Each row of a before or after table is a point. The points were changed in one or more steps. Then noise was added and the rows were shuffled. The steps act on columns, c1 being the first. Name the steps. A step turns or swaps two columns, mirrors them in a line or flattens them onto one, adds a multiple of one to another, or multiplies or shifts one. Angles are multiples of 10 degrees, from the lower column toward the higher: turns from -170 to 170, lines from 10 to 170 but not 90. Use the fewest steps. Two steps may share a column if one is a turn and the other turns, adds or multiplies; they go together, in the order done. Otherwise the lowest column goes first.

Before:
-10	4	-30
-8	14	13
6	-17	-25
10	4	29
-59	11	-8
-18	18	-13
0	-22	17
12	0	0
-23	-61	13
12	16	25
After, 10 rows:
19	17	26
17	4	29
-39	-60	12
-29	20	-15
19	2	-1
-11	16	13
-93	10	-10
-17	4	-28
3	-26	16
7	-18	-25
Steps: multiply c1 by 1.6

Before:
-9	-37	23	42	18	-48	15	-10	7
-56	-46	3	68	21	-14	-30	2	10
-8	20	25	22	-35	6	-54	-11	-39
48	86	-34	3	-24	39	5	0	-23
36	31	-31	17	-86	-17	-60	-63	-16
-2	-12	76	40	95	-42	13	-29	18
6	-39	37	31	42	-78	19	-31	-14
44	60	34	-11	20	-4	13	28	72
27	10	80	64	14	-8	46	24	37
-45	-12	36	23	-8	-5	-2	-50	6
-34	-20	33	51	-2	-62	-53	-8	-18
-58	1	40	23	-18	-78	35	18	-1
80	44	28	-57	-45	53	17	58	26
After:
36	30	-85	-22	31	44	45	-63	9
27	9	14	-47	-80	-44	-17	23	-58
79	44	-45	62	-28	12	-55	58	-5
43	59	21	36	-35	-14	-3	26	-64
-55	-47	21	-61	-4	18	27	2	-32
-2	-11	95	-31	-76	-31	29	-28	-31
-9	20	-34	-34	-25	51	20	-11	30
-34	-21	-3	-54	-34	15	78	-7	0
-45	-13	-9	-18	-37	-1	5	-50	-14
-58	2	-16	-22	-39	-70	50	17	-7
50	86	-23	-10	35	16	-36	-1	20
-8	-37	19	-37	-23	-35	35	-10	-21
6	-38	42	-34	-38	-56	58	-31	2
Steps: turn c3 and c5 by -90 degrees; turn c4 and c9 by -160 degrees; mirror c6 and c7 in the line at 150 degrees

Before:
-5	-11	25	20	11	-2	-31	-4	3	-6	7	-4	-6	-34
-20	18	28	-3	0	6	-17	-18	-18	1	5	1	12	16
-20	29	16	-2	18	7	-28	6	9	-19	4	-6	-14	13
1	-2	22	14	21	15	-6	5	-1	16	-7	-15	-2	13
-18	-9	28	15	15	-6	2	17	-6	-1	8	6	-4	-7
-12	1	23	17	-7	19	4	0	8	-6	-4	0	24	-15
-15	-18	-95	13	7	-3	-4	12	6	15	2	-6	23	12
-25	-6	-25	22	14	7	3	-11	12	12	-1	0	-14	12
-9	-17	2	14	-18	5	-1	10	9	13	8	-12	-8	13
-5	2	4	-5	0	0	4	0	-5	5	0	-12	-2	-40
-13	-18	21	6	-2	39	-3	8	-23	3	5	-1	-11	-12
-20	17	27	20	-7	11	-14	6	-26	-1	-19	-8	-5	-2
After:
23	17	28	19	-9	0	-14	7	-25	-1	-18	-9	-6	-3
3	-13	26	20	11	5	-32	-5	2	-6	7	-2	-6	-32
6	-3	21	17	21	-14	-5	5	0	15	-8	-14	-3	13
14	-8	29	14	16	14	1	17	-6	-1	8	7	-4	-8
20	29	16	-3	17	4	-27	6	10	-18	4	-5	-14	14
6	2	5	-5	1	3	4	1	-4	5	1	-11	-2	-40
11	-16	3	14	-19	1	-3	10	9	14	6	-11	-9	15
20	2	23	17	-7	-11	3	1	9	-7	-4	1	22	-17
31	-18	21	5	-1	-28	-4	9	-23	3	5	0	-10	-12
20	18	28	-4	1	3	-19	-18	-19	1	5	0	10	15
12	-18	-95	13	7	10	-5	13	5	17	2	-5	24	13
25	-7	-24	20	13	6	3	-11	11	10	-1	1	-14	13
Steps: turn c1 and c6 by -150 degrees

Before:
49	87	-7	-49	-5	-7	22	-16	-25	29	3	-40	14	28	34	-24	40	-4	-13	4	15	-6	-5	50	-21	19	8	-31	-50	7	12	37
12	64	-8	-40	19	-21	26	5	10	45	14	-10	41	23	1	-23	32	26	-3	2	1	-30	-32	47	-12	22	-9	-95	-9	-17	-6	30
50	28	4	-15	16	-18	15	-5	6	12	6	-45	-3	40	44	-21	37	12	21	-29	-3	-3	-44	38	1	63	-12	-31	-32	37	21	39
-34	-2	14	7	52	-13	22	27	17	-44	25	3	-57	-1	-7	38	-8	-30	7	-6	-20	32	21	25	34	-39	29	33	29	-16	16	-3
20	-15	51	13	25	-18	51	-17	15	-40	-6	-12	-28	-26	-3	28	-50	-19	31	2	-16	74	21	-27	31	-29	32	1	13	26	51	-3
-43	0	-4	15	18	-6	7	6	45	-21	-6	0	-56	11	12	29	-33	-63	11	16	-7	34	0	-27	9	-30	17	5	8	16	47	1
-2	1	26	-14	46	5	20	39	47	14	61	6	2	-26	-37	10	-5	-8	-43	41	52	41	-2	13	11	-22	-16	-4	9	7	1	-23
10	6	32	37	14	-38	27	-20	26	-13	0	-13	-6	-30	52	57	-7	-60	31	-24	-23	39	16	-7	21	-22	5	28	27	24	52	-19
-4	23	23	-57	18	-6	18	27	22	15	76	8	11	6	-36	-36	5	5	-13	25	22	-55	-27	20	-58	-11	-7	-9	-3	-22	-17	24
3	-23	66	-30	46	35	10	47	36	16	8	21	19	-4	-60	42	-24	-1	-32	47	50	-9	32	-31	20	-16	-7	19	29	-14	-38	-27
-30	20	1	28	21	-16	0	12	45	-10	33	-10	-29	4	-9	-2	-40	-24	14	-5	-25	25	31	1	16	-18	67	34	39	29	45	-32
After, 11 rows:
-29	19	3	30	-19	-16	-3	14	43	-9	33	-10	-29	4	24	-2	-42	-24	15	-5	-24	-8	33	2	16	-18	66	35	41	29	43	-32
-3	23	24	-56	-11	-7	-22	27	21	15	74	7	14	4	-57	-34	5	6	-13	26	22	-36	-26	21	-58	-10	-8	-9	-2	-23	-16	25
-42	1	-4	17	-15	-8	-10	8	43	-21	-6	-1	-58	10	32	30	-31	-64	10	17	-6	12	-1	-28	10	-31	16	7	9	16	48	0
20	-15	49	15	-17	-16	-53	-18	16	-38	-7	-13	-27	-26	77	27	-50	-19	30	2	-16	-3	20	-26	30	-30	32	2	11	29	51	-3
-1	2	25	-15	-41	4	-26	39	45	14	65	9	1	-26	42	11	-4	-9	-42	40	52	-37	-4	16	10	-23	-16	-4	8	9	1	-23
-34	-2	14	7	-49	-11	-30	27	16	-44	26	3	-58	-1	31	38	-6	-29	7	-6	-19	-7	19	26	36	-39	30	32	30	-17	16	-3
49	29	4	-14	-12	-18	-17	-6	6	11	5	-47	-5	42	-4	-20	35	12	22	-28	-3	42	-44	38	0	62	-12	-32	-30	37	20	39
4	-22	66	-28	-44	32	-18	47	35	14	8	21	19	-7	-9	41	-23	-2	-31	48	51	-62	33	-30	21	-13	-9	15	29	-13	-37	-28
11	4	32	37	-8	-37	-29	-19	26	-13	1	-12	-6	-30	38	58	-7	-59	32	-26	-23	53	17	-7	20	-22	5	27	28	26	53	-19
50	88	-3	-49	8	-9	-21	-13	-24	28	2	-39	13	27	-7	-23	40	-1	-14	5	15	35	-5	48	-23	18	7	-33	-50	7	13	37
15	64	-8	-39	-16	-21	-30	5	8	47	13	-10	41	23	-28	-23	34	27	-2	4	2	0	-33	45	-11	22	-9	-95	-8	-17	-8	30
Steps: turn c5 and c7 by -170 degrees; swap c15 and c22

Before (10 x 64):
-20	41	76	39	16	0	-8	-39	16	-20	-23	9	0	35	-43	0	32	23	-3	-19	-21	18	82	-29	68	23	32	-26	51	-21	-4	42	25	9	7	-13	7	-13	25	-42	-7	-41	56	-11	-9	-13	31	-34	28	8	-17	-13	14	-30	47	48	-49	-31	-23	51	2	-29	-56	19
-31	-6	-2	-76	40	3	-4	14	-44	-34	7	15	6	2	85	1	26	-6	9	30	19	-32	-14	33	-1	-37	-24	-3	-16	11	70	30	45	27	-26	38	66	-29	0	9	-20	-9	-57	-13	25	50	-44	-13	29	-87	-31	32	16	-18	-27	-49	56	13	-20	21	35	39	-42	9
16	-11	-12	-28	34	-71	16	9	-43	4	16	-43	3	-72	46	-49	36	-58	-6	38	-20	-66	-31	18	-7	6	-7	6	-9	5	35	-37	21	-30	-42	37	-20	21	6	8	-15	-13	-36	-10	28	67	-12	63	8	-16	-41	11	22	12	-37	-20	28	6	-13	-48	-15	1	31	-6
43	10	-43	-5	38	-95	32	8	-14	-31	38	-58	17	-30	65	-54	-1	-16	9	2	33	-21	-31	47	-55	-18	-31	-6	13	-4	1	-54	21	9	-8	-8	-5	33	-31	-10	-10	20	-46	-5	23	28	-15	48	-19	-56	-71	6	-13	49	2	-26	48	8	-18	-11	2	67	11	29
50	-14	-36	-14	49	-42	19	-18	-47	24	8	-86	-5	-71	25	-56	22	-28	-3	-38	19	-36	-42	74	-48	-20	-7	11	-12	4	7	-57	14	0	-26	39	-61	1	-28	-1	-49	-1	-16	16	16	0	-49	45	4	-19	-49	8	-11	28	40	-48	-32	39	8	-1	-17	24	46	78
-42	72	-23	65	-23	7	-42	-35	11	-8	-41	20	16	49	-11	58	43	29	-19	21	-15	35	61	-1	17	47	45	-27	9	-25	2	14	-11	-27	3	-14	28	-6	21	-60	-68	-35	52	-11	1	6	15	-40	13	20	12	3	6	-43	73	26	-43	-47	3	35	-10	-50	-23	30
26	-1	-49	-66	28	-85	18	-13	-2	27	28	-52	5	-71	68	-19	31	-9	37	8	-22	-16	-9	52	-40	-14	-27	11	-4	-36	13	-55	34	-25	-49	24	-44	-5	24	12	-23	21	11	28	15	19	1	56	8	-44	-90	11	-23	-12	-17	12	-37	13	13	-61	-6	14	18	57
32	48	-12	15	-1	35	-29	-21	10	44	-31	16	-25	-1	21	13	-8	59	-3	-35	-36	28	11	-11	29	-6	-4	13	27	-18	-15	-21	-7	-14	10	27	1	9	-23	-27	-30	-1	15	-33	-23	26	-19	20	-19	14	1	-1	-60	-5	33	24	-48	-7	8	-17	-61	3	33	58
-24	66	47	34	-3	-13	3	-17	13	-63	-80	43	-23	28	25	11	48	-25	-22	54	-37	42	47	-21	42	53	32	-27	73	-14	-7	36	14	19	26	1	40	-41	30	-38	-41	29	43	5	-38	-21	31	-31	27	19	-7	29	34	-50	26	2	-69	-30	-36	35	2	-53	-24	25
-8	32	8	30	40	18	-55	-75	35	-5	-45	33	-4	3	-23	45	24	49	39	-26	-42	6	28	17	24	28	6	17	20	-19	-50	-6	-24	-18	29	22	66	-15	28	-14	-40	-6	-1	-15	-29	-19	18	-14	21	-9	57	11	-8	-76	45	46	-12	-26	-29	19	-19	-36	11	31
After, 10 rows:
24	-2	-7	-67	32	-85	14	-12	-1	27	28	-53	5	-69	66	-18	30	-11	40	12	-23	-18	-9	52	-43	-17	-26	10	-6	-37	12	-54	35	-23	-47	23	-47	-8	25	54	-24	21	13	30	14	20	2	52	9	-45	-89	8	-23	-9	-19	9	-32	14	11	-59	-5	16	20	57
-34	-2	10	-75	40	-1	-5	12	-41	-32	7	15	6	2	86	0	26	-6	7	30	17	-33	-14	30	-3	-36	-22	-4	-17	9	69	31	46	24	-28	39	68	-31	0	4	-18	-6	-58	-16	25	47	-44	-10	28	-90	-29	35	18	-16	-26	-47	54	15	-18	21	36	43	-39	9
28	48	-29	15	0	36	-25	-24	10	47	-31	17	-26	-1	22	13	-10	61	-5	-33	-36	27	13	-14	34	-9	-6	10	28	-18	-15	-24	-9	-17	11	28	-1	11	-21	3	-30	0	15	-33	-21	24	-17	24	-19	14	0	1	-58	-4	34	28	-46	-8	10	-17	-61	2	34	58
-9	30	-8	30	37	18	-55	-80	36	-8	-44	36	-2	3	-20	46	27	52	36	-25	-40	7	27	19	24	27	4	18	17	-20	-50	-6	-21	-21	29	22	65	-14	30	-12	-40	-7	1	-15	-30	-20	18	-14	19	-10	58	10	-9	-75	45	48	-12	-26	-30	20	-19	-36	10	30
45	8	-28	-3	40	-96	32	10	-11	-31	37	-60	19	-31	69	-56	0	-13	6	1	34	-22	-34	47	-55	-17	-28	-8	14	-4	5	-54	18	8	-9	-5	-4	31	-34	36	-10	24	-47	-9	22	29	-15	50	-18	-57	-71	7	-13	50	3	-29	49	8	-16	-9	1	68	12	29
-20	39	-14	41	17	-1	-9	-43	16	-20	-29	9	1	34	-45	-1	33	20	-3	-17	-21	15	80	-31	69	25	34	-27	49	-22	-4	43	27	11	7	-16	6	-11	25	-85	-6	-41	55	-9	-10	-13	31	-34	24	7	-17	-10	11	-30	44	48	-48	-30	-25	50	3	-34	-51	23
16	-9	0	-30	35	-68	13	8	-43	5	18	-43	7	-72	45	-48	40	-60	-3	36	-20	-66	-31	19	-7	6	-4	10	-9	8	35	-40	21	-28	-37	36	-18	24	6	14	-13	-14	-38	-12	27	67	-11	63	8	-15	-38	11	20	14	-36	-21	25	4	-13	-50	-14	-1	30	-4
50	-16	-16	-15	51	-39	16	-17	-46	24	9	-85	-5	-72	22	-54	17	-28	-2	-39	21	-34	-44	70	-47	-22	-8	9	-14	7	10	-62	14	-1	-23	36	-60	0	-27	34	-46	-1	-14	14	14	-2	-46	48	5	-18	-52	8	-12	32	39	-51	-30	39	4	0	-16	26	49	76
-43	76	-63	68	-21	5	-44	-34	12	-9	-41	20	13	48	-11	58	43	28	-22	20	-16	35	63	2	20	48	43	-28	14	-25	2	12	-13	-30	2	-11	25	-7	22	4	-66	-35	48	-9	0	6	16	-38	12	21	11	3	6	-46	72	28	-47	-49	4	37	-12	-48	-22	31
-23	65	-21	33	-3	-12	-1	-17	15	-64	-79	45	-22	26	22	11	47	-25	-23	56	-37	42	45	-21	39	52	36	-31	70	-14	-8	35	15	20	25	1	37	-42	30	-58	-39	28	44	6	-37	-20	28	-31	22	21	-8	30	34	-51	25	-2	-68	-30	-33	35	4	-53	-27	20
Steps: turn c3 and c40 by -70 degrees

Before (12 x 64):
-38	-4	50	-19	58	28	41	-6	53	78	49	30	-71	-11	4	-1	19	-38	-12	-1	25	2	-10	-39	-27	-26	-41	-16	-27	21	-34	-23	-19	29	-30	18	-63	45	-64	5	21	-33	-25	29	5	26	-18	-54	24	-33	-49	42	-2	-6	65	23	-14	-15	18	6	41	-28	14	-23
2	22	60	1	44	-38	-10	-2	20	48	55	-7	-41	-46	-24	50	15	5	-20	14	22	21	21	-37	-17	-27	-26	1	-24	8	-12	2	6	51	-36	4	-22	24	-61	11	45	-36	-30	-3	16	-46	-53	-57	8	-3	-8	53	5	-11	43	28	-18	-3	21	8	59	-45	5	-17
33	36	81	3	35	-21	-1	-29	39	73	3	-4	11	-11	2	-28	20	74	-17	-61	2	20	-23	28	-72	-24	72	-12	10	-23	-10	51	8	11	9	29	28	-2	-25	-11	-49	3	68	23	-29	36	-10	16	31	3	9	14	7	-13	3	28	25	22	25	-20	-10	48	19	-18
-38	33	-64	-4	13	26	-23	11	-45	-40	-23	27	-5	17	-7	-9	-10	-11	-13	28	-39	-28	-2	-54	13	37	-31	-23	25	-14	-1	31	19	-41	-12	7	-18	11	-8	-40	0	26	-24	-28	-12	-5	7	44	40	68	-3	21	1	-18	-11	2	51	6	27	8	41	-11	25	55
-35	19	73	-5	57	13	5	33	30	33	56	-12	-33	-40	-8	11	2	-41	-28	-20	5	7	30	-37	-19	-38	-55	-38	-27	36	-37	-36	-17	40	-25	17	-37	10	-58	11	40	7	-3	-14	10	30	-57	-31	-12	-2	-32	35	39	-22	8	6	-2	8	21	36	57	-10	25	-33
67	66	69	-24	21	-34	-14	-44	27	-5	35	8	16	3	19	-50	-6	62	-32	-11	14	13	-30	8	-36	-12	66	-11	0	15	-31	54	1	20	17	-24	41	13	-19	-15	-22	39	14	36	5	35	-36	42	26	8	-4	1	13	-13	-2	18	13	11	14	-25	-15	38	-19	-12
-4	31	-64	16	-8	13	-37	-19	-14	-23	-14	32	-3	25	-52	21	-6	4	-37	-5	11	5	-17	-59	-2	28	-27	28	23	38	34	3	28	-56	8	-19	0	11	35	0	-11	30	1	-16	17	-21	9	42	21	52	-15	6	-21	8	-31	7	3	-22	-2	20	49	-34	32	16
38	12	39	-51	35	-48	-28	-38	46	27	22	-4	30	-40	16	-22	13	26	2	-24	-6	15	6	30	-43	10	55	-9	-51	9	-22	24	19	-9	6	12	41	-19	-23	15	-18	19	25	29	13	-14	-22	23	39	4	1	-3	-23	-14	23	18	0	-1	17	-27	1	30	26	-30
-10	-17	-44	-5	-4	36	-27	-22	-38	-12	-14	21	25	22	-27	2	-18	-12	-15	17	16	11	30	-19	-1	57	-11	-14	37	33	17	31	-6	-55	-65	17	23	11	-3	-40	6	15	9	-11	-14	-13	34	46	16	61	-51	16	27	-5	26	12	43	31	35	6	29	-33	6	10
-26	34	-56	23	42	19	-39	3	-21	-27	-2	64	19	15	-15	-4	-12	-1	-33	16	-1	16	-11	-2	33	24	-23	0	50	41	17	25	6	-37	-52	13	-3	9	1	-6	-7	11	-5	9	-46	3	26	18	24	61	-5	22	-34	0	8	-8	42	35	-13	18	32	-22	46	-2
-15	22	-59	-10	31	3	-27	1	-35	-6	11	30	-15	30	14	22	9	2	-18	0	28	-10	21	9	-6	53	-24	-26	43	45	34	27	11	-38	-28	30	20	-7	24	-9	30	26	-21	-21	-3	1	60	19	27	95	15	15	29	-21	-8	1	38	5	-11	-6	53	-35	1	20
-26	48	-72	-9	8	-4	-52	-10	-16	-9	1	0	9	7	-27	3	-23	-13	-15	-6	32	-11	8	-44	4	12	13	-32	35	9	-9	13	-3	-60	-17	10	-5	13	6	-12	7	10	-15	-11	-38	-3	9	12	24	66	-36	0	20	2	18	9	20	17	-29	-2	27	7	12	30
After:
32	37	82	2	34	-20	-3	-30	37	74	2	-4	12	-11	2	-29	-1	74	-17	-62	4	20	-24	27	-73	-25	70	-15	10	-24	-20	52	8	11	8	29	28	-1	25	-13	-50	3	-32	32	-30	36	-9	16	66	3	10	13	6	-13	2	28	25	21	23	-20	-10	50	20	-15
-39	32	-65	-4	13	25	-22	11	-45	-39	-26	29	-6	17	-8	-8	2	-13	-13	28	-39	-29	-1	-54	14	36	-31	-22	25	-15	-3	31	19	-38	-11	6	-19	9	7	-41	2	26	43	-36	-12	-5	8	43	14	68	-2	21	1	-20	-10	3	49	6	26	8	42	-12	26	54
38	11	39	-51	35	-48	-28	-37	44	28	22	-4	29	-42	15	-24	1	25	2	-25	-6	16	7	30	-42	11	56	-8	-52	9	-44	24	19	-10	6	12	43	-18	24	16	-19	19	8	37	13	-14	-22	23	47	3	1	-4	-24	-13	23	19	1	-2	18	-26	2	30	25	-27
68	65	70	-24	20	-35	-13	-43	29	-7	36	7	16	4	19	-49	0	63	-32	-12	14	13	-31	7	-35	-13	65	-10	1	15	-62	54	-1	20	16	-25	42	14	18	-15	-22	40	7	48	5	35	-37	43	31	7	-4	1	15	-13	-3	18	12	12	13	-28	-15	37	-20	-11
-16	23	-62	-9	31	4	-27	1	-35	-7	11	30	-15	29	13	22	-1	3	-17	0	29	-11	21	10	-8	53	-25	-24	40	44	67	28	12	-37	-28	32	21	-8	-24	-10	32	25	33	-27	-5	-1	60	21	7	94	13	17	29	-21	-8	1	39	5	-10	-6	53	-34	-1	21
3	22	59	1	44	-39	-10	0	20	47	55	-6	-41	-45	-25	52	0	4	-19	15	21	19	22	-38	-17	-27	-26	2	-24	8	-23	1	6	52	-36	4	-22	24	62	12	46	-35	28	-5	18	-46	-54	-57	-14	-2	-7	53	5	-10	43	28	-17	-1	23	9	59	-43	6	-18
-36	-3	49	-20	57	28	41	-5	54	78	50	29	-69	-11	4	-2	-2	-38	-12	-1	25	1	-9	-37	-26	-28	-40	-16	-30	19	-67	-24	-20	30	-29	20	-64	45	64	6	22	-33	36	38	7	26	-17	-53	3	-36	-47	43	-1	-5	66	25	-15	-16	17	6	39	-26	13	-22
-5	31	-63	14	-7	12	-36	-17	-13	-24	-16	31	-5	25	-52	20	1	3	-38	-7	12	5	-16	-58	-3	27	-28	25	24	38	68	5	28	-55	8	-19	-2	11	-36	1	-13	29	13	-20	17	-22	9	41	17	52	-16	7	-21	8	-31	7	3	-24	-3	21	50	-35	32	17
-11	-17	-45	-5	-2	34	-25	-22	-38	-12	-14	22	27	21	-28	2	2	-14	-15	19	16	11	28	-19	-1	58	-11	-14	39	34	34	30	-8	-55	-62	16	23	10	3	-38	8	14	3	-13	-16	-14	34	47	17	62	-52	16	26	-5	27	12	42	28	34	5	30	-33	7	13
-25	34	-56	22	42	18	-38	1	-22	-27	-1	64	18	15	-14	-4	-2	1	-34	17	0	16	-13	-2	33	24	-22	2	51	41	35	26	6	-38	-50	11	-3	8	-1	-5	-7	11	17	11	-47	3	27	17	16	61	-3	24	-33	-2	8	-7	42	36	-13	16	32	-24	47	-3
-26	49	-72	-10	7	-4	-53	-12	-16	-9	1	-1	9	5	-28	2	-1	-11	-15	-7	29	-12	8	-44	4	13	14	-33	35	8	-17	12	-3	-59	-19	10	-4	12	-6	-12	6	10	28	-14	-37	-2	9	13	8	67	-37	0	20	2	18	8	20	16	-28	-4	29	8	12	31
-34	18	74	-6	59	13	4	34	31	33	56	-12	-31	-39	-8	11	0	-41	-27	-22	3	6	29	-35	-18	-37	-54	-37	-24	36	-73	-36	-16	40	-25	17	-36	12	58	10	38	8	-5	-20	10	31	-55	-28	-12	-2	-32	34	38	-22	9	4	-2	8	23	37	57	-10	25	-33
Steps: multiply c17 by 0; multiply c31 by 2; multiply c39 by -1; mirror c43 and c49 in the line at 70 degrees; multiply c44 by 1.3

Before:
21	-2	17	-28	-6	-6	4	19	-18	17	35	23	-22	22	23	-16	26	0	14	26	-42	-30	16	-11	24	6	15	11	-4	-2	5	-2	15	-6	-19	5	0	26	22	19	-4	-17	12	17	10	-11	19	45	-25	-7	29	17	-29	17	-1	2	-14	6	13	-20	-30	-5	13	-3
6	-19	16	-18	7	-20	0	28	-20	15	-9	-7	4	-7	-25	13	-23	20	-8	32	-31	0	22	-19	-17	2	1	-30	10	14	-25	21	10	15	19	20	-26	-2	23	1	14	-3	-41	-3	8	14	15	24	-12	10	9	-10	-18	-32	16	-19	4	24	-8	-20	11	-9	6	0
1	11	-17	-5	-15	-17	-16	-31	-19	-1	1	4	-28	21	8	-9	-27	-18	-23	11	8	-26	13	-1	-20	6	26	8	7	27	13	-17	11	3	9	-18	-22	-4	-12	25	-35	-37	-13	-21	1	-21	12	18	0	8	29	-38	-29	16	2	-22	-18	0	-4	-22	-8	23	17	-10
0	-9	-7	30	-27	21	30	2	25	23	-25	-9	15	-15	-34	14	-29	-28	-3	15	16	13	16	-13	14	-10	26	1	11	-4	19	20	-10	-4	3	-5	-17	-2	-25	17	2	-18	4	5	25	-38	-2	20	21	26	27	-2	28	-20	15	-2	2	-26	-44	24	-19	4	6	27
-6	-1	10	-10	-30	6	-10	-19	-19	-9	-7	-28	-21	-5	-5	-25	25	16	-12	-5	-5	-36	-13	6	-7	-2	-23	-7	21	26	-32	-6	-20	9	-13	2	-15	23	-22	-3	-14	-37	19	-23	-17	20	-25	-19	-29	-14	-22	-2	-30	23	17	-9	15	3	-30	-19	-24	-4	40	33
40	20	-8	-26	-38	-5	14	-14	9	-9	-18	8	-14	9	-26	29	19	-6	22	3	11	-22	26	8	38	-52	29	-23	-15	33	-22	-26	18	14	22	14	-21	6	16	22	20	3	-34	-1	10	-21	-3	-15	-8	8	-8	14	-15	-7	-10	-39	6	25	-4	-11	-14	26	-14	-14
21	28	12	16	15	28	38	-6	-20	4	1	19	-17	-1	-14	11	-15	-15	22	14	-4	7	16	-14	17	-12	-17	-12	33	-6	-2	25	-3	-8	-19	-23	10	7	6	-7	-22	17	-23	2	-6	-10	34	-2	25	11	-2	13	-6	-12	15	15	-7	-1	10	-14	-25	-24	43	16
16	1	-9	22	0	9	16	0	-4	22	-17	-10	-31	-3	1	6	28	-7	21	-25	-16	-3	-3	-14	-20	-37	21	-4	3	22	29	6	-32	20	15	13	-20	-5	12	26	-22	13	-11	2	18	-12	16	-14	-14	8	6	-36	23	-37	-35	14	-6	3	6	37	-2	16	26	7
-16	18	19	-24	-23	9	9	-1	21	6	20	-31	-8	-7	8	14	3	21	11	13	-18	-21	-6	-18	-5	-20	-9	-7	-10	1	-24	21	13	11	-25	-40	-15	21	-8	19	3	-12	10	-29	-27	2	-22	38	16	-27	1	-35	19	5	-36	9	-15	-20	8	11	5	1	-17	16
12	43	-5	13	-8	-8	-7	-2	2	13	15	-11	17	-9	-32	-3	26	-37	25	9	-13	-38	11	-37	-5	3	-6	1	14	-12	13	-27	-12	1	-13	19	-10	-32	28	3	0	10	-13	16	-5	13	10	10	-18	12	-17	-3	-10	-17	-1	20	-9	-33	-7	-18	11	10	9	28
-9	4	-1	-27	16	-2	-7	14	-2	-8	-6	14	-21	17	-10	15	5	10	-15	17	-10	8	50	-38	17	-36	21	-21	35	35	14	-2	-18	-9	33	-17	21	-9	29	7	-33	-34	-27	-2	20	-14	-21	33	9	-10	36	-18	29	6	15	1	-1	8	-26	19	-15	-17	13	-20
After, 11 rows:
46	20	-14	-26	-38	-4	9	-7	11	-8	-17	8	-15	9	-25	29	21	-5	21	1	12	-22	26	8	95	-52	30	-21	-14	-21	-23	-27	18	15	22	12	-22	10	16	23	22	2	-35	26	11	-20	-4	-15	-8	8	-9	14	-16	-7	-10	-40	5	26	-4	-11	-14	26	-13	-15
40	27	-6	16	16	27	31	10	-19	4	-1	19	-17	-2	-14	10	-15	-14	22	14	-5	7	14	-14	43	-12	-18	-11	32	2	-1	24	-3	-9	-19	-24	10	19	5	-7	-21	17	-23	-4	-6	-9	34	-2	26	11	-4	13	-7	-12	15	16	-7	-1	10	-13	-25	-24	43	16
-6	10	-31	-5	-15	-16	-14	-16	-19	-2	1	4	-28	21	8	-10	-26	-19	-24	11	8	-27	12	0	-50	5	26	7	6	0	14	-18	11	3	11	-19	-23	-9	-13	26	-37	-36	-13	33	2	-22	13	18	1	7	28	-37	-29	14	2	-21	-17	-1	-3	-22	-8	22	17	-10
-12	4	13	-27	16	-3	-2	-1	-2	-8	-5	14	-21	16	-10	15	6	9	-14	17	-10	8	52	-37	41	-35	22	-22	36	-21	14	-2	-18	-8	33	-17	22	-10	30	7	-30	-33	-26	29	20	-14	-21	34	11	-10	35	-18	29	6	14	2	-2	7	-26	20	-16	-17	13	-20
23	1	1	23	1	9	17	-9	-4	23	-16	-8	-31	-4	3	5	30	-5	21	-23	-16	-2	-3	-14	-51	-37	22	-5	3	-15	28	6	-32	20	15	13	-20	1	11	25	-22	13	-12	16	18	-13	15	-14	-15	7	6	-37	21	-37	-36	13	-6	3	6	36	-1	17	26	9
-12	-1	-19	-10	-31	5	-16	10	-20	-9	-7	-28	-20	-7	-4	-24	26	15	-12	-3	-5	-35	-14	6	-16	-2	-23	-7	22	1	-32	-5	-21	10	-15	1	-15	20	-21	-3	-14	-36	18	34	-18	20	-25	-18	-27	-15	-23	-1	-30	23	17	-7	15	2	-32	-18	-25	-4	41	34
6	-19	29	-18	7	-20	1	15	-20	16	-9	-8	4	-9	-24	14	-22	20	-7	32	-32	0	23	-17	-42	2	0	-29	10	-8	-25	21	11	15	18	21	-25	-3	23	1	14	-3	-40	15	8	14	16	24	-12	8	10	-11	-18	-31	16	-19	3	24	-7	-20	11	-9	7	0
24	-2	19	-28	-7	-5	-5	17	-18	17	37	24	-22	23	22	-17	26	1	15	27	-40	-31	16	-11	61	6	16	12	-3	-12	6	-3	16	-6	-18	3	0	27	23	18	-4	-19	10	-11	11	-12	19	45	-25	-6	28	19	-28	17	-1	1	-15	6	11	-22	-31	-4	12	-2
-11	18	0	-24	-24	8	1	19	22	5	19	-30	-7	-8	10	13	4	22	12	13	-18	-21	-5	-18	-13	-20	-12	-7	-10	22	-25	21	14	10	-25	-40	-14	24	-9	18	2	-11	11	19	-26	3	-23	38	15	-27	1	-34	19	5	-38	8	-14	-19	7	12	3	0	-17	16
9	43	-3	14	-7	-9	5	-5	1	12	14	-10	16	-9	-31	-4	26	-36	25	8	-12	-37	11	-37	-14	4	-5	1	14	-4	13	-26	-11	1	-13	19	-10	-32	28	4	-1	9	-11	-19	-5	14	12	12	-18	13	-17	-4	-9	-16	-1	19	-9	-33	-6	-18	10	10	9	27
13	-9	2	28	-29	22	30	-8	24	22	-26	-8	16	-14	-34	14	-30	-28	-3	15	16	13	16	-13	35	-10	26	3	11	-1	18	20	-10	-5	3	-4	-18	9	-24	16	2	-20	7	-7	26	-37	-3	20	20	26	28	-1	29	-19	15	-3	2	-26	-44	24	-20	4	5	26
Steps: add 0.5 times c7 to c1; turn c7 and c38 by 20 degrees; swap c3 and c8; multiply c25 by 2.5; turn c30 and c44 by 130 degrees
